Every row gives one point. To make a cloud, some directions were put in groups of two or more. Within a group, all points are equally far from the middle, so they leave a hole (a ring in 2 directions, a hollow ball in 3). The other directions are filled evenly. Then the cloud was stretched, turned, moved and blurred a little. Count the holes, and give their numbers of directions, smallest first.

Cloud:
[[ 2.3  0.2  4.5]
 [ 1.4 -4.5 -1.7]
 [ 6.1  7.1 -4.7]
 [-0.5 -2.2 -5.5]
 [-1.7 -4.1 -3.0]
 [ 5.7 -3.3 -5.7]
 [ 6.6  7.2 -2.3]
 [-0.2 -3.4  3.5]
 [ 0.8  4.0  4.0]
 [ 2.3 -2.5 -6.1]
 [ 0.9 -1.7  4.5]
 [-3.7  5.6  3.0]
 [-1.8 -2.0  5.5]
 [ 4.4  1.0  3.7]
 [ 6.6  7.2 -2.3]
 [-1.3  5.9 -2.8]
 [-0.9  6.4 -0.7]
 [-6.1  5.5 -0.3]
 [ 4.3 -1.0  3.3]
 [ 2.1 -4.4 -0.4]
 [ 0.9 -3.1 -5.1]]
Holes: 1 (2)

Cloud, 29 rows:
[[-0.2  8.0 -2.0 -8.6]
 [-4.7  4.9  6.0 -4.3]
 [-4.2 -2.3 -6.4 -0.8]
 [ 0.4  1.4  6.3 -5.5]
 [-5.3 -2.2 -3.7 -4.5]
 [ 4.8  0.6  5.3 -0.4]
 [-5.5  0.1  5.8 -1.5]
 [ 3.9 -0.1  2.3 -3.9]
 [ 2.7  1.9  2.8  2.1]
 [-1.7  4.2  7.9 -5.6]
 [-2.1  1.0 -1.2 -7.1]
 [-2.6 -2.5  4.5 -5.1]
 [-3.1 -4.7  4.2  3.2]
 [-5.1  4.2 -1.7 -4.9]
 [ 4.9  4.7 -1.2 -1.9]
 [-2.2  4.4 -2.3 -7.9]
 [-2.5 -4.7 -1.9  2.1]
 [ 0.6 -3.2 -3.6  2.0]
 [ 2.5  0.6  0.6  1.9]
 [-4.3  2.1  6.6 -4.3]
 [-0.2 -2.1  6.6 -4.9]
 [ 3.1  1.7 -4.2  0.3]
 [ 3.1  0.3 -5.3  0.2]
 [-5.4  1.4  4.1 -1.4]
 [ 2.8 -1.6 -0.8 -5.4]
 [ 0.5  6.1  8.1 -5.9]
 [-4.8 -0.7  2.4 -4.3]
 [ 1.5  6.1  0.6 -7.3]
 [-4.9 -2.9  4.1  1.1]]
Holes: 1 (2)

Cloud (56 x 6):
[[ -2.7   1.9  -1.5  -1.9   6.7   5.8]
 [ -4.7   3.9   6.3   2.5   4.0   5.7]
 [ -4.6  -1.6   2.2  -1.6   4.4  -3.5]
 [  5.6  -2.4  -1.7  -5.1  -2.0   1.7]
 [ -2.6  -2.6   1.0  -3.1   2.4   1.3]
 [  1.6  -3.3   0.0   5.3  -3.4   0.6]
 [ -2.7   2.0   5.2   3.1  -3.3  -2.4]
 [  1.6   0.9  -6.2  -0.1   7.0  -0.3]
 [  2.0   1.1  -4.3   3.5  -4.6   2.2]
 [ -9.5   2.5   3.2   4.7   0.8  -1.2]
 [  0.3   2.5   3.5  -1.1  -3.0  -6.6]
 [  5.0  -1.3   3.2  -2.3 -10.9   4.0]
 [ -0.4  -1.3   2.6   0.0  -1.4  -8.9]
 [ -5.6   1.0   4.2   0.2  -4.9   4.2]
 [ -5.3  -1.4   4.8   3.2  -3.7  -7.5]
 [ -2.0  -0.1   0.5  -7.1  -1.3   0.0]
 [ -0.5   1.7   2.2   4.9  -2.2  -4.0]
 [  5.4  -1.4  -0.5  -0.9  -1.1   4.7]
 [ -3.3  -0.3  -1.7   6.8  -0.3   0.6]
 [ -2.2  -4.5   3.4   5.0  -4.4  -0.3]
 [-10.9   2.2   5.5   4.4   0.8  -0.5]
 [ -2.6  -1.8  -2.1   3.2  -2.8  -7.9]
 [  1.1  -1.1  -7.8   0.4   5.7   3.1]
 [ -1.9   6.1   1.5  -1.9  -0.4  -3.3]
 [  1.9   0.0   1.2   0.8  -8.0   1.7]
 [  0.5  -1.6   0.1  -2.5  -4.2  -6.9]
 [ -5.8   1.2   0.8   2.8  -2.9   2.8]
 [  1.7   1.7   5.3  -1.5  -1.6  -8.2]
 [  3.4   1.2  -3.9  -3.2  -1.4  -4.2]
 [ -2.8  -6.2  -3.6   0.4  -0.5   4.3]
 [  3.0  -0.1  -1.3  -2.3  -9.7  -5.0]
 [  1.5  -0.9  -5.6  -3.8   1.6   3.7]
 [ -2.4  -2.8  -8.9  -1.4   3.3   4.7]
 [ -1.7   3.9  -2.6   1.8  -1.5  -3.3]
 [-10.7  -2.6  -0.3   2.4  -4.9   3.9]
 [ -2.2   5.4   2.7  -0.6  -4.5   1.1]
 [  3.1   3.5  -3.8   2.2  -4.9  -1.2]
 [  3.2   2.5  -2.9   4.4  -2.6  -5.0]
 [ -5.6   2.3   7.9   2.1  -2.6   0.4]
 [ -8.2   1.3  10.5   3.5  -0.4   0.7]
 [ -3.4  -0.9  -8.4  -2.1   2.7  -0.8]
 [-10.6  -1.1  -3.9   3.6  -1.7  -3.6]
 [ -4.4   2.2   0.5   0.1  10.2   3.7]
 [ -7.1   4.1   1.9  -1.0   5.8  -3.9]
 [ -1.8  -7.4  -4.2   2.1  -6.4   4.1]
 [  0.9   3.2   0.6   0.5  -4.7  -3.8]
 [ -0.2  -7.4   1.3  -1.3  -3.2   2.0]
 [ -2.7  -1.9  -0.4   4.8   0.0  -9.9]
 [ -3.3   6.8  -0.2  -2.9   2.8  -2.0]
 [ -7.0  -3.8  -0.6   2.4  -8.1  -2.8]
 [ -3.6  -3.6   3.4  -0.2  -8.4   3.7]
 [ -2.1   0.4   2.3  -2.8  -3.9  -5.9]
 [ -3.6  -3.4   0.3   4.0  -6.1   0.0]
 [-10.7  -4.6  -1.6   2.8  -3.5   5.6]
 [ -0.1  -1.9   0.1   0.2  -4.7  -8.3]
 [ -2.8  -1.2   5.2   2.6   4.7   3.2]]
Holes: 1 (2)

Cloud:
[[ -0.7  -0.4   4.8  -4.7   0.9  -2.8   1.9  -2.8]
 [ -2.0   3.5   0.2  -3.1   0.6  -0.6   2.9   2.1]
 [  0.0   1.2   4.4   0.0   4.8  -1.4  -6.2  -5.5]
 [ -0.1   0.2  -0.4  -7.0  -1.4  -6.1   2.4   0.3]
 [  1.0  -4.4  -2.0   6.1   7.6   0.9   0.0  -4.7]
 [ -6.3   1.1   3.2   7.0  -1.2   2.6   1.3  -6.5]
 [ -5.4  -0.8   1.6  -4.8  -3.2  -1.7  -5.4   1.7]
 [ -3.4  -6.8  -5.7  -2.6  -3.5  -4.1  -9.6   1.5]
 [ -0.9  -4.3   2.6   1.9  -4.7   4.9  -7.0  -2.0]
 [  5.0  -7.7   0.7   3.9   1.8   1.3  -4.6   3.4]
 [ -3.4  -0.1   7.0  -2.5   3.2   2.3  -3.7  -6.6]
 [  4.2  -5.6   0.7  -2.6  -3.3  -1.9  -0.8   3.4]
 [  2.0  -9.9  -2.7  -5.7  -4.1   1.3  -5.2   2.5]
 [  2.7  -2.4   1.9   0.2   4.6   2.1   1.7  -7.4]
 [ -1.7   3.2  -0.6  -3.6  -6.0   3.2   3.1   0.1]
 [ -2.1   2.2   2.5   4.6   5.3  -0.7  -1.8  -1.4]
 [  0.7  -8.1   0.1  -2.9   0.9   4.4   0.3  -6.0]
 [ -1.2   2.3   1.8   3.0   1.4  -5.1  -1.5  -1.6]
 [ -7.0  -1.1   3.1   1.0   0.8   0.5  -0.5   0.3]
 [ -0.3  -6.1   2.3  -5.3  -0.1  -3.9  -1.2  -0.9]
 [  2.8  -7.1   0.6   1.2   5.9   7.0  -5.9  -7.1]
 [ -0.6  -4.9  -0.5  -7.8   1.3  -3.1  -3.6   0.8]
 [ -1.4  -9.8  -0.7  -7.9  -5.0   7.1  -6.5  -1.3]
 [  0.5  -1.8  -5.5  -0.2   5.2  -2.0   2.6   3.3]
 [ -4.8 -10.5   3.5  -2.1  -1.7  -1.4   0.4   4.9]
 [  4.2   1.4  -0.6  -9.9  -1.1   1.5   2.3  -5.4]
 [  0.3   3.1  -1.6  -1.6  -2.8   6.3  -4.6   1.2]
 [ -2.0  -0.1   0.4   8.3   3.1   6.2  -0.8   2.0]
 [ -2.2  -6.5  -2.2  -1.4  -4.4   5.3  -7.6  -3.7]
 [  2.4  -1.2   3.9  -3.7  -6.6   2.9   2.3  -7.0]
 [  1.5  -2.1  -1.4   5.3   2.3   2.7   0.2  -3.8]
 [ -6.9  -5.3   2.8  -4.1   1.6   1.3  -4.6  -5.6]
 [  2.7   1.0  -2.2  -5.9   4.2  -2.9   1.6   1.3]
 [ -7.2  -6.3  -1.8   1.2  -0.4   5.4  -1.1  -0.3]
 [ -5.2  -4.3   4.3   8.5  -2.5   1.8  -6.5   4.9]
 [  1.2  -4.0  -2.7  -2.1  -3.6  -5.7  -5.3  -0.8]
 [ -6.5   0.6   0.3  -0.3  -1.0  -1.5   0.3  -2.7]
 [  0.9  -6.6   4.2   3.2   3.3  10.5  -3.9   0.6]
 [ -0.1  -3.7   0.6   0.9   6.9   6.4  -5.1  -4.4]
 [ -0.1  -2.8   1.2   3.4  -0.2   5.4   2.4   0.9]
 [  2.2  -1.3   9.4   1.8  -0.2   0.9  -1.0   3.7]
 [ -1.9  -0.5   0.4   6.7  -7.1   1.6  -3.8  -0.2]
 [  2.1  -4.8   4.3   7.4  -2.6   3.1   0.7   3.0]
 [  2.2  -3.5  -7.5  -5.0   3.4   2.5  -4.0  -1.6]
 [ -4.1  -0.8   3.4  -3.3  -7.6  -1.2  -3.7   3.5]
 [  4.4   1.8   2.4   6.3  -3.0   1.7  -3.0  -2.9]
 [ -5.6  -1.8   6.3  -5.4  -7.1   2.6  -7.0   2.9]
 [ -2.6  -7.6  -5.1   1.1  -7.3   0.9  -2.4   4.6]
 [ -3.4   0.4  -0.5  -1.6  -1.3   3.6  -1.2  -3.9]
 [  0.9  -1.5  10.2   3.4  -6.1   6.2   5.5   0.6]
 [ -2.7   2.4  -5.3  -4.0  -0.9  -0.8   0.3   0.1]
 [ -3.9   1.3  -0.2  -0.7  -2.6  -1.9  -8.1   3.8]
 [ -2.2  -2.6   1.8   5.8   4.4  -2.7  -6.3  -1.4]
 [ -2.4   1.5  -1.6   0.1  -6.0  -2.0  -9.3   2.7]
 [ -2.3  -8.1  -4.3  -5.1  -0.8  -3.0  -7.3   4.4]
 [ -6.0  -4.3  -0.6  -4.3   0.5   1.5  -1.9  -4.9]
 [ -1.4  -4.4   3.2  -4.9   4.0  -0.5  -1.6  -6.4]
 [-10.2  -4.6  -0.2   4.0   1.8   0.3  -5.4  -3.0]
 [ -1.0  -0.1  -0.4  -2.1  -4.3  -5.7   0.4   5.3]
 [  0.9  -0.4   0.8  -3.5  -8.1   3.5   0.7   1.7]
 [  2.2   0.3  -0.2  -5.4   2.8  -4.9  -1.0  -2.3]
 [ -4.4  -3.3   2.4   3.7   3.3   8.4  -3.3  -0.7]
 [  6.1  -5.7  -7.7   1.7  -1.1  -0.7   1.0   7.0]
 [ -4.3  -7.7   0.9  -4.2   0.8  -2.5   3.4  -5.3]
 [ -0.6  -3.1  -3.7  -0.9  -4.4  -9.0  -0.5   0.7]
 [ -3.2  -0.6   5.4   1.7   1.4   1.6   4.8  -4.0]
 [  7.3  -6.8   2.3   2.0   0.3  -0.5  -1.8  -1.3]
 [  1.8  -8.4  -1.9  -1.5  -3.6  -0.9  -1.5   6.5]
 [  2.3  -0.9   1.1   7.9  -2.1  -2.2  -6.9  -2.7]
 [ -5.3  -5.6  -2.8  -5.3   1.8   6.0  -2.0   3.7]
 [ -1.7  -2.9   3.4   3.2  -0.1  10.5  -5.3   1.9]
 [  5.0  -0.9   6.3   0.6  -3.6  -1.5   1.0   1.0]
 [ -3.6  -1.4   0.1   5.8   6.3  -0.3  -6.2   3.6]
 [ -6.6   1.3   3.3   4.4  -0.8  -3.4   0.7  -5.0]
 [  0.6  -5.0  -1.5   4.7   4.4  -2.2  -8.1   4.2]
 [  2.4   1.0  -4.2   1.0  -0.9   5.1  -6.8   1.7]
 [ -1.8  -5.9  -2.6  -7.8  -2.0   8.4  -6.7  -0.2]
 [  1.3  -0.5   1.0   4.8  -7.0   0.1   3.6  -1.9]]
Holes: 1 (2)

Cloud, 76 rows:
[[  2.3  -5.6   2.7   3.5 -12.0   0.6  -4.5  -1.0]
 [ -1.1  -0.8   8.0   3.3   0.4   0.9  -3.9   5.8]
 [ -3.6  -2.6  -0.4  -3.5   4.8  -6.1   0.2   3.5]
 [ -1.4  -6.0   0.7  -4.7  -4.9   4.4   0.5  -4.5]
 [  0.0   1.4   8.9   4.6   4.0  -4.9  -2.3   6.3]
 [ -2.7   0.5  -1.2  10.7  -2.0   0.5   3.3  -3.9]
 [  1.4  -0.8  -2.2   0.9  -9.1   6.1   1.2  -0.3]
 [  3.8  -0.4   1.1  -9.1  -0.5  -5.5  -0.4   2.5]
 [ 10.4   1.1   2.6  -0.4  -2.9  -3.0   1.0  -2.0]
 [ -4.1   1.3  -6.6  -2.4  -1.0  -4.5  -5.2   1.2]
 [  5.3  -7.4  -3.3  -1.7  -2.8  -1.6   3.7   3.6]
 [ -2.1   5.0  -4.8   3.6  -0.8  -1.9 -10.2  -2.4]
 [ -6.8   2.8   1.6   5.8  -1.1  -1.8  -2.6  -0.4]
 [  3.2  -2.6   6.1  -0.5  -2.1  -7.9   0.9   3.3]
 [ -3.1  -5.4  -1.5   1.5  -0.4  -6.0  -0.7   2.3]
 [ -5.8  -5.1   1.8  -2.6  -1.0   4.1   5.0   5.9]
 [  8.8   0.9  -3.1   2.5  -6.7  -3.6  -1.2  -3.8]
 [  4.5   6.8  -1.2   5.1  -0.2  -5.5  -2.5  -8.6]
 [  4.8  -4.1   2.8   1.4  -0.4  -3.3  -0.7  -4.2]
 [ -0.5   0.3   2.2   2.2  -6.8   1.8  -4.8   4.7]
 [  4.7  -0.9   3.1   4.4  -1.2  -2.5   4.1  -4.0]
 [  5.3  -0.6   1.0  -4.2   2.5  -5.3  -1.8   7.1]
 [ -1.1  -0.4  -1.5  -3.4  -4.7   3.6   4.3   4.6]
 [ -3.0   3.9  -6.5  -4.9  -7.7  -2.6  -4.9  -1.8]
 [ -6.6  -5.2   0.2  -5.9   2.9   2.2  -0.6   3.2]
 [ -2.4  -9.0  -1.9  -1.5   4.3   5.4  -1.4   4.2]
 [  3.4  -3.9   0.3   1.6  -9.0  -3.3  -2.7  -2.8]
 [  4.6  -0.4   4.3  -1.9   1.8  -5.2  -9.4  -6.2]
 [  0.0  -3.7   4.4  -4.0  -1.1  -0.6  -7.1  -0.5]
 [ -0.4  -8.7   4.9  -1.3  -3.5   0.0   3.0   2.6]
 [  2.1  -2.2   1.0   4.3   6.4   2.4   7.1   5.1]
 [  2.6   6.6   3.2   2.4   6.3  -0.9  -1.9  -3.5]
 [ -5.0   1.6   0.4   8.3  -0.3   0.7  -2.0   1.1]
 [  3.6  -6.3   3.9   0.8  -0.9   4.0  -4.4  -8.3]
 [  3.1   0.1   3.8   4.1  -1.4   7.3  -7.7   6.1]
 [  0.2   1.3  -2.3  -2.8  -5.6  -6.0   0.5   5.5]
 [  3.9  -0.3  -3.4   3.0  -3.3   1.2  -4.5  -9.5]
 [ -2.4  -1.5  -4.6  -3.8  -8.1   0.8   1.4   0.8]
 [  2.2  -0.1  -4.0  -1.3  -0.9  -4.4  -2.5   7.7]
 [  4.4  -2.2   2.0   1.6   1.4  -0.5  -9.7  -4.3]
 [ -2.2   0.4   2.0   4.9   4.7  -4.9  -2.2   3.1]
 [  4.1   1.0  -4.9   3.9   1.3  -1.4  -0.5  -1.6]
 [  0.8  -1.7  -7.2   0.1  -2.4  -2.8   5.0  -6.0]
 [  3.1  -8.1  -2.7   1.6   1.7   3.0   1.1   2.2]
 [  0.6   4.7   1.5   3.4   3.9  -3.2  -5.4   1.6]
 [ -3.5  -2.4   0.4  -2.9  -4.5  -0.1   1.1   2.4]
 [  1.4   7.8  -2.7  -7.4  -3.2  -3.0   0.7  -3.3]
 [  4.1   0.3   6.0  -1.3  -8.7   0.8  -6.1  -2.1]
 [  6.2   4.1  -0.9   3.7  -0.6  -1.6   2.3  -2.2]
 [  1.0  -3.4   2.0  10.2  -2.4   6.1   0.4  -3.4]
 [ -1.0   2.5  -0.1   0.6  -4.8   3.2  -5.1   3.6]
 [  3.3  -3.9  -5.7   3.6  -2.2   1.6   5.1  -1.5]
 [ -1.3   5.1  -2.5  -4.1   1.4  -1.0  -8.5   0.3]
 [ -3.8   3.8  -3.7  -5.8   0.4   2.3  -3.1   1.5]
 [ -3.8  -3.9  -1.9   3.8   1.8  -3.4   0.3   6.1]
 [  0.4  -8.0   3.7   2.5  -1.7  -3.0  -1.5   1.9]
 [  2.1  -8.9   2.9   3.1   3.1   0.0   0.9   2.1]
 [ -0.4   6.4   2.0  -4.1  -1.2  -2.0  -1.5   1.2]
 [  1.6  -1.6   1.4   2.1 -11.7   1.7  -2.1   1.9]
 [ -0.4  -3.4  -2.6  -4.0   3.1  -8.6   1.8  -1.4]
 [ -2.1   2.1  -1.0   2.4   1.5   5.9  -1.2  -2.3]
 [ -5.5   2.2   3.0   4.9   1.5   1.4  -1.2   0.2]
 [ -6.5  -3.4   3.9  -2.4   0.9   2.5  -4.2   0.6]
 [ -4.3  -0.3  -4.7  -5.4   0.8  -9.3  -1.9  -1.3]
 [ -4.0   0.1  -3.0   1.2  -7.9   0.8  -9.3  -0.5]
 [  5.6  -0.3   1.8  -7.2  -3.9  -3.9   1.3   1.6]
 [ -4.8   3.6   7.8   0.9   1.5  -2.9   1.2  -7.7]
 [ -4.1   0.3   3.6  10.8  -2.4   0.2  -0.8   4.6]
 [  0.2   1.1  -4.6  -0.8   0.4  -8.9  -0.8   5.9]
 [ -1.6   7.1  -0.4  -2.5   4.8  -1.0   3.2   0.1]
 [ -7.4  -6.3  -1.2  -4.4   2.9   4.2  -3.4   1.5]
 [ -3.1  -0.8  -4.8   0.2  -6.9   2.9   5.3   3.9]
 [ -5.7  -2.1  -2.5   0.3  -1.1  -4.4  -4.6   0.4]
 [  3.0   2.7  -0.1  -6.5  -5.1   3.6  -1.2  -3.6]
 [  1.0   4.5   3.2  -4.9   0.3  -3.4   1.4   6.8]
 [  3.7  -0.2  -1.1  -0.1   4.5  -1.0  -5.7  -4.1]]
Holes: 1 (3)
